Each row is a point. Before rounding, the points of a table are all equally far from one centre. They may lie mostly on one side of it. Where is the centre, to within rounding?

Points (7 x 2):
[[ 22  46]
 [ 34  37]
 [ 39  30]
 [ 36  34]
 [ -1  53]
 [-37  37]
 [ 27  43]]
Centre: [-2  5]

Points:
[[  2  73 -26  26  13   3  18  36]
 [ -2  25 -12  35 -30  50 -65   5]
 [ 71  26 -33  21 -44  41   2  18]
 [ -3  -7 -52  38  14  22  29  45]
 [ 48  48 -57  -2 -36  47  28  19]
 [ 21  24 -51 -10   7  87   7  21]
 [ 58  39 -47   2 -27  65  19  13]
 [ 23  33 -16  -3 -54  58 -46  27]
 [  6   2 -27  43 -28 -26  -4  49]
 [ 56 -14  -7  27  21  27 -53   2]
 [ 13  81 -35  20 -25  33  17  26]
 [ 24  62 -30  48 -18   7 -35  -1]
 [  5  21  13   6  42 -26 -58   4]
 [ 40  43 -15  47 -29  41 -40   4]
 [ 17  19 -39  -1 -23 -18 -30  58]]
Centre: [  3   6  -4 -11 -11  14   9 -18]

Points, 17 rows:
[[ 30 -70 -30  16  35 -27 -33 -11   6  25  -6 -26]
 [ 44 -52 -35 -28  43 -31 -31 -52   0  26 -12 -26]
 [ 14 -70 -13   9  30 -39 -29 -46  -8 -17  14 -45]
 [ 45 -44 -22  -7  63 -30 -33 -35  21  19  -4 -37]
 [ 43 -34   1   5  27 -39 -11 -45 -12  15  14 -63]
 [ 43 -62  -2 -35  47 -38 -42 -40  -7   1  -2 -37]
 [ 40 -79 -13   5  20 -27 -42 -36 -14   5   9 -20]
 [ 28 -69 -28 -20  32 -29  20  -8  35   9 -11 -53]
 [ 45 -76 -17  -1  53 -34  -8 -21  22   0  11 -47]
 [ 52 -76 -10 -10  36 -44  10  -3  11  16 -15 -42]
 [ -5 -64 -15 -11  63 -76 -15 -26   0  13  38 -29]
 [  5 -66 -28 -45  43  -7 -12 -26  24  15  13 -47]
 [ 17 -56 -14 -27  60 -30 -18 -22   1  28   2 -56]
 [ 15 -52  -4 -19  49 -59 -22  -2   0  13  -8 -61]
 [ 31 -75 -41 -20  47 -53 -23 -24 -11  25  26 -28]
 [ 15 -84 -28 -14  29 -58   7 -11  -8  11   2 -49]
 [ -9 -66 -36 -11  67 -26 -17 -23  -5  -4  13 -10]]
Centre: [ 16 -36  -5 -20  16 -43  -3 -22  16   6  14  -5]

Points (27 x 20):
[[ -33   -2  -37   14   -7   17  -37  -13  -49   -4   -2  -39    1   48
    26  -41   28   -3   -9    5]
 [ -27  -17  -85  -10   29   38   35    5  -79  -28    0  -18   18   51
    19    2   -6   16   20    4]
 [ -36  -21  -58  -13  -25   11    8   -5  -71   -2  -19  -13   26   54
     6   17   46    9  -43  -37]
 [ -21   -5  -71  -34    3   22    5    3  -61    9  -18  -22   48   56
    18   26   33   31  -16   10]
 [ -30  -13  -56    1   36   17   19   -2  -55  -22  -29  -27   11   80
   -19    9   52   47   16   20]
 [ -38  -45  -57   -5   38   36    2  -23  -67  -16  -40  -25   26   45
    28   -4    4    8   -9  -25]
 [ -25   -4 -103   19  -12   21   30   -8  -60   19  -32  -34   20   37
    37   10   47   40  -25    2]
 [ -23   -9  -52   -2    6   63   15    3  -76  -14    2   -1   31   73
     7   21   17   -8   19   47]
 [ -12   -6  -94   -8   24   13   21    6  -53  -18   -7  -24   30   69
     5  -32   33  -12   14  -21]
 [ -37  -22  -80   -2   25   16  -24    6  -73  -17  -13  -51   16   67
    -4    4   11   22    3  -17]
 [  -7   -5  -78   -8  -12  -15   28   -9  -47   -6  -35  -44   30   49
   -13  -22   19  -11  -34   16]
 [   5  -31  -72    7    5   34   31  -40  -43  -29    2   33   16   74
    -3   10   60   21    5  -39]
 [ -40  -22  -50    4   -2   49   18    0  -59  -10  -10  -11   24   64
    20  -29   56   -5   20    4]
 [  -6  -23  -75   -6   15  -11   10  -38  -76  -14  -29  -49   31   17
     8    3    0    6  -23  -10]
 [ -23  -10  -71   16   -2   43   32  -52  -77  -18  -30  -13    5   70
    -4   22    9   11  -38  -14]
 [ -27   -6 -106   13  -25   33    8    7  -54   13  -30  -20   13   91
    -8  -11   34    4   13    7]
 [ -33  -31  -60    7  -39    1   31  -18  -63    3  -34  -52   44   80
   -18   27   31  -14    6  -15]
 [ -20    6  -71   -9   -2   27   49   31  -40  -25  -11  -34   27   34
   -25  -21   50   26   10   17]
 [  -7  -25  -57   27  -33   42  -44   -8  -77  -17  -34  -28   18   72
     5    9   27   19    7   26]
 [ -28  -10  -48   24  -35  -32   14   -7  -48    5  -17  -14   35   60
    16   -4   18   38   17  -47]
 [ -35  -32  -30   -1   -9  -19   -9   11  -91   -4  -36  -38    8   75
   -14   28   37   12   13   -6]
 [ -19  -37  -81   -1  -29    8   34  -30  -76   12    4  -34    1   67
    -7  -14   30   -1   33    8]
 [ -40  -49  -77   10   10   38  -12   18  -66   -5  -31  -31   37   73
    26   -1   20    8   -1    2]
 [ -19   18  -49    2    8   -9   23   15 -101   15  -34  -16    7   78
     7   22   18   10  -13   17]
 [ -36  -48  -48  -21    6   29   45  -21  -69  -27  -45  -10    6   59
    -9   31   51   -7  -14  -26]
 [  -9  -24  -77  -26   15   46   23   12  -61   -4  -65  -25   29   41
    16    6   48   16  -30    0]
 [ -40  -14  -62    3   43   30   28  -17  -50  -37  -43  -12   19   70
     4   17   55  -32   -3  -18]]
Centre: [ 24 -25 -40  35   6  26  18  13 -14  15 -13 -23 -14  32  -2  40  15  -7
   7 -12]

Points:
[[ -29  -23  -22   -5   -8   -8   79   29  -48   24  -15  -17  -17  -62
    53   -2  -23   19  -24   18  -17  -72   -7  -11]
 [ -47  -31  -52  -32   45   39   -7    3  -59   -2  -14  -15  -26    9
    26  -11  -66   -5   24  -18    3  -70  -27   -2]
 [ -68  -20  -27  -55  -27   -2   23   -9  -58   -7  -39  -21  -25    7
     2   14  -67  -36   37    7  -37  -23  -34   17]
 [  -9   -2  -35  -15   12    0   21  -37  -50    4    1  -33  -18  -18
   -15   29  -52   45  -23   34  -18  -89  -63    9]
 [ -28  -30  -42  -21   14  -17   33   21 -111   20   25   29   18   -9
   -20   14  -80   12   21   21    5  -24  -18   13]
 [ -12   -7  -55  -24   -1   30   29  -11 -108   31   13  -31  -31  -31
    -2   -7  -26   -4  -31  -17   21  -41  -45  -13]
 [ -11    2   30  -31   10   16   -9  -52  -83    5   35  -15   -1    2
     6    7  -78  -58   16  -24  -25    1  -26  -11]
 [ -35  -12  -26  -21  -25   42   46    0  -58   51    2  -38  -21  -23
    57   -2  -18   18   11   -2   23   -4   -9  -29]
 [ -32  -40  -11   14   19   34    3  -12  -97    1   11   -8  -15  -38
    13   23  -65  -14  -27   28    6  -90   -2   28]
 [ -47   -3  -35  -24   -5   29   33   -8 -112   -5   14   -9  -47  -31
   -28   14  -12  -23  -39    7   -6   -5  -47   32]
 [ -33  -33  -65  -12  -31   31   21  -26  -83   52  -10   40   -3  -63
   -11   17   -5   -7   -7    7  -13   11  -32   12]
 [ -51   -3  -30  -39    0    7   35   18  -99   20  -18  -35  -23  -13
     3   15  -28  -30  -16    7   56  -49  -10   28]
 [ -22  -22  -49  -47   -3   46   69   -8  -55   -7   24  -49   -9  -42
   -30    6  -63   -6   -7   28    5   -7  -65    9]
 [ -55    8  -29  -46   19   32    4   14  -96   -6   33    4    0  -21
    43    6   -3  -17  -40   47   33  -46  -64  -34]
 [  13  -65  -28  -10    3   15   38  -62  -75    0   16    4   -8  -35
    -5  -51  -54  -10    3   13   11  -67  -24    0]
 [ -18  -51  -23   -1  -43   -4   43    9  -78   20  -33  -41    8  -41
    10  -16  -30  -35  -60   37   31  -50  -18  -17]
 [ -19  -24  -38  -26  -39    7   -6  -20  -61   -1    3  -37  -14  -46
    33    6  -25   -2  -62  -24   21  -49  -56   16]
 [ -40  -48  -26    3   29    5   22  -20  -92   37   -7  -15  -30  -20
   -10    0   17   -1    1   61    9  -10  -54   20]
 [ -32  -65  -66  -50  -13   91   10    7  -56    1   18   -1   -5    7
     1   21  -25   17   -5   37  -17  -47  -49    5]
 [ -33  -27  -43   -9   12    4  -12  -21 -108    9    6   -8   -3  -44
   -17   -4  -58  -21  -47   27   25  -36  -18   38]
 [ -58  -47  -54  -19  -28   33   52   -3  -79   46   32   39   -3   -2
    12  -23  -34  -23  -26   35   25  -43    0   14]
 [ -36  -29  -45  -11   39   48   19  -17  -91   14  -28  -18  -25  -36
     3   40  -50  -30   17  -24   15  -47   -4  -10]
 [  18  -30  -41    0  -22   11  -14   16 -107   36  -15  -38  -21  -47
    19   -4  -17  -31  -36   10    6  -29  -13   17]
 [ -26  -44  -23  -56   11   28    4    1  -33   61   14    4  -31  -83
    13   -4  -17   51   -1   30  -11  -26  -28   -8]
 [ -26  -31   -5  -39   30   29   38   12  -91   -7   21   13   13    4
    12    0   -3   11  -14  -18  -19 -107   23   19]
 [ -41  -46  -15  -22   28   41   11  -18  -83   13  -27    7   -9  -23
    -7    8  -38   42    3   10   33  -54  -28   31]
 [ -53  -27    2   14    9   24   30  -26 -118  -11   -8   -9    6  -26
   -26   -4   -5   18    2   20   17  -60  -28  -46]
 [ -20  -26  -27   -8  -47    7   11   -2  -85   35   18  -15  -28  -53
   -18   18  -50   40    8  -11   -4  -52  -36   11]
 [ -44  -37  -24  -38   39   53   31  -27  -43  -41   10   11  -44  -24
     6  -11  -55    2    3    1   63  -10  -32    7]
 [ -30  -10  -25   -5   21   27    7   -5  -90   14    9  -19  -42    2
   -47  -17  -23  -38  -29   17   -4  -81  -41   54]]
Centre: [ -7 -12  -9 -15   0  10   9  10 -12  -6  13  14   4 -14 -15  12 -10 -29
  -6  19  -4 -30 -10 -17]

Points (30 x 24):
[[ -1  24 -49  -9  19  51   3  13  21   4 -53  24 -30   3  18  50   9 -27
   36 -58 -43 -38 -15 -33]
 [-14  -5 -10   3  55  61  41  45  43  12 -69  70  -7 -33 -24 -20  -8  -3
   20 -47 -39 -33   5 -51]
 [ 35 -16 -45  27  31  51  19  15  36  -3 -41  36 -44 -27  11  22   9   2
   30  12 -59 -62   7 -47]
 [ 52  -4 -10  24  49  59   6  31  62 -32 -54  35 -39  18  30  28  12 -25
    5 -44  -8 -51  -7 -43]
 [ 13 -34 -21 -10  20  42  34  33  52  -3 -40  38 -43 -62  27  29  15 -33
   33 -28 -55 -55   3 -40]
 [ 13 -26 -37  -3  39  45   7  16  73  10 -45  36 -28 -53   6  -6  19 -27
   16 -30 -67 -62  12 -23]
 [ -7  36 -51  -2  54  63  41  43  27  -7 -57  24  -6 -19  18  16 -29  -7
   23   0 -28 -63   9 -35]
 [ 33  -5 -51  18  53  28  44  36  30  -8 -66  14 -19 -13   0  14  20 -20
   19  -8 -57 -47 -17 -36]
 [ 28   5 -42  28  35  32  40  21  43 -21  -6  26 -46 -13  12  10 -11  -1
   -8 -67 -53 -32 -23 -13]
 [ 28   3 -23   6  34  61  53  38  25  33 -40  51 -28 -46  29  31  12   1
   -4 -34 -66 -27  -1  17]
 [ 11  10 -60  10  35  33   7  25  35  21 -59  38 -29 -36  37  20   2 -13
   11 -15 -70 -35   3 -20]
 [ 15  -2 -41   0  22  61  55  15  17  17 -50  27 -40 -49   1   0  29  -5
   25 -20 -57 -69   9 -64]
 [  5  15 -34   2  59   8  17  55  34   4 -65  33 -40 -33  17   5  -1   5
  -12 -34 -50 -72  -8 -30]
 [ -1  13 -66  22  17  28  38  39  50   6 -36  44 -17  -4   8 -11  16 -29
   -3 -30 -58 -78   3 -28]
 [ 19  -4 -41 -14  45  44   8  22  18  29 -68  40 -28 -53  18 -38  27  -3
   14 -30 -69 -45   0 -40]
 [  6  -1 -41 -36   2  50  34  42  45  -3 -67  22 -14 -17  11  -8  23 -41
    3 -34 -67 -40   8 -75]
 [  7  -9 -30  17  47  47   4   4  55  11 -61  13 -16 -17  35   4   3 -25
   13 -65 -78 -44  23 -28]
 [  7 -13 -53 -19   7  28  41  56  54   9 -56  38   5 -24  26  27 -16 -14
  -16 -29 -35 -20 -20 -72]
 [ 16  35 -26  -6  46  21  24  30  41  17 -37  12 -28 -22   7  18   5 -10
   -8 -62 -69 -63   6 -38]
 [ 15  -3 -35 -14  31  36  18  26  18  -6 -47  47 -60 -35  -5   4  36  -5
   31 -17 -58 -36 -34   5]
 [  2 -24 -52 -19  51  30  40  35  18   7 -15  75 -39   1   2   8   5 -38
  -20 -41 -47 -65   8 -23]
 [  5 -25 -30  13  57  28  39  31  27   5 -54  51 -33 -32  46   7  17 -12
  -37 -21 -56 -54 -19 -49]
 [ 39  18 -23 -10  37  35  28  52  21  18 -60  10  -7 -39  -8  11  18  -8
   16   7 -39 -43  13 -81]
 [  8  19 -46 -16  21  49  26  22  11 -13 -63  33 -47 -22   7  -3   8 -42
    7 -54 -46 -49 -20 -63]
 [ 25   0 -57  -3  52  45  58  54  17 -20 -57  14 -42 -11  40  11  39 -26
   22  -6 -23 -34   4 -27]
 [ 22 -38 -48  18  16  26  31  47  12  16 -67  28 -28 -40  19  26   0 -35
   21   2 -25 -53 -36 -40]
 [ -1  -2 -22 -20  13  30  37  -5  32  20 -56  48 -58 -65  12 -15  15 -33
    9 -38 -44 -45 -19 -27]
 [ 11 -17 -26  38  18  46  35  37  50  -3 -51  38 -33 -25   3   0 -18 -41
   17 -25 -72 -65  28 -30]
 [ 38   5 -36 -20   7  43  34  28  45  25 -65  42 -46 -20  34  51  24 -13
   11 -42 -32 -53 -22 -36]
 [ 13  23 -38 -29  58  36  20  26  31  25 -39  28 -35 -54  39 -21  17  -4
   12 -29 -45 -28   9 -58]]
Centre: [  9 -22  -2 -10   6  45  19  23  16   3 -35  20  -7  -3  15  -8   5   5
  -4 -26  -6 -38  12 -17]

Points, 30 rows:
[[  14  -75  -29   -8   45   15   16  -63   27   -4  -22   24  -19   20
     4   -6   18  -36   70   47   55   -2   40  -44]
 [  21 -112   26   25   67  -24   22  -29   28    8    5   12    6   50
   -13   38   11  -37  -19  -16   34   26   20  -44]
 [  56  -65    1   75   30  -47   35  -27   28  -16  -15   28   34   42
     3   -4   16  -24   15  -17  -16   50   21  -12]
 [   6  -58   -5   35   58  -16   17    5   49   -8  -44   23   18   71
   -24   -3   18  -25  -14  -28   43   76   28  -44]
 [ -28  -58   38   59   65   -5   28  -20   10  -22  -64   -6  -63   53
   -26   16   44  -13  -14  -18   11   13   33   -5]
 [  -6  -50   31   27   26   -3   10  -12   51   21  -25  -13   15   53
    36  -17  -30  -37  -23   13   16   17   43  -66]
 [   3  -73   21   13   30  -50   54   -3   13   -7    5  -38    7   54
    14   38  -15  -16   18   16   -9   30   52  -33]
 [ -10  -76   -1   55   48   19   49  -22  -13   19    9   19  -20   69
     3  -23  -41    3    8    7   14   29    1  -45]
 [  27  -64   16   29   29  -39    6  -48   -5   -8  -12   16   17   43
    20   23   11  -51   -6   37    8   59   48  -56]
 [  46  -61   33   36   47    6   13  -20   34    3    2   30  -38   50
    19   -8  -14  -16   11   60   14   60   15    9]
 [  -4  -90   -6   48   71  -25   61  -38   40   -4  -18  -20   50   44
    25    3  -19  -24   -6   27   12   42   29   -6]
 [  32  -79    7   30   43   20   48  -34   21  -22  -37    9   -2    7
   -19   -6  -48  -49  -10    3   16   53   48  -66]
 [  -5  -89   34   50   43  -33   40  -27   17  -29   -7  -11    0   37
   -15   33  -37   -6   -1    3  -21   27   26  -51]
 [  18  -89   14   -7   58  -31   50  -32    3  -23   -3  -37  -38   54
    -9   13    8  -43  -19   29    9   49    4   -6]
 [  66  -39  -18   77   18    8   50  -13   41    3  -18    2  -10   37
   -18   32   13  -52  -12    7   29   15   23  -31]
 [  82  -90  -35   23   44  -13   19  -21   22    3  -18  -13    5   22
    -8    0    2  -14   19  -26  -15    9   27  -31]
 [  21  -67   49   34   36  -20   11    2   65   -1  -20  -12  -28   51
     4   -4    9  -31   37  -10    0   50   45  -57]
 [  20  -42   -3   57    0    0   37  -56   -3  -10  -15   14    6   40
     1   39    4  -53   -8   22   12   35   34  -67]
 [  17  -79   38   60   13    8   52  -17  -12  -13  -43  -10   45   13
    -4   37   -4  -23    0    2  -20   42   42  -39]
 [  33  -84   -5   39   13    6   13  -25   -6  -11  -49   -9   10   21
     1   -2  -56  -17   27  -10  -12   28   17  -32]
 [  35  -35   22   74   99   16   24  -22    5   -8  -16   -4   24   34
    11  -28  -30  -51   51    5   14   25   -1  -38]
 [  34  -88   19   23   59  -16   -3   15    2  -11  -12   27    3   50
    -4  -17   -4   21  -43   27   23   58   10  -38]
 [  42  -81   21   35   75  -53   49  -32   16   35  -14   42  -18   36
    -5   -3   -3  -33  -35   22    1   33   26  -26]
 [  -2  -73  -17   57    4  -14   61  -49   17  -19  -35   26   -3   63
   -34    8    4  -58   17   -9   25    4   20  -57]
 [ -25  -66   -1   63   29   -7    2  -48   27  -35    0  -40  -37   10
    16    8   -7  -13   11   29    3   41   25  -36]
 [ -14  -97   22   13   63   -5   43  -65   31   -8  -18   -2   19   27
   -30    1  -24  -19  -34    8   22   69   -9    3]
 [  30  -62   24   56   -8  -34  -14  -34  -37  -30  -20   12   -9   66
   -25  -26    2  -29  -17   18   18   49   23   -9]
 [  24  -72   23   44   48  -14   22  -35   -9  -30   -1  -19   38   48
    22   -4  -12  -51    4  -41   -3   24   -9  -18]
 [   3  -51   24   29   90  -16   84   18   24  -68  -18  -13  -12   25
    12   -8    5  -29   18   -4   40  -13    7  -38]
 [   2  -72   46   36   85  -21   21    0    6    0  -23  -24  -14   19
    -7   14  -36  -54   24   24   -5    8    1  -55]]
Centre: [  5 -37  18  20  45  -2  29 -22  10  -4 -14   1  10  19 -29 -22  19 -11
  11  13  24   9  35  -9]
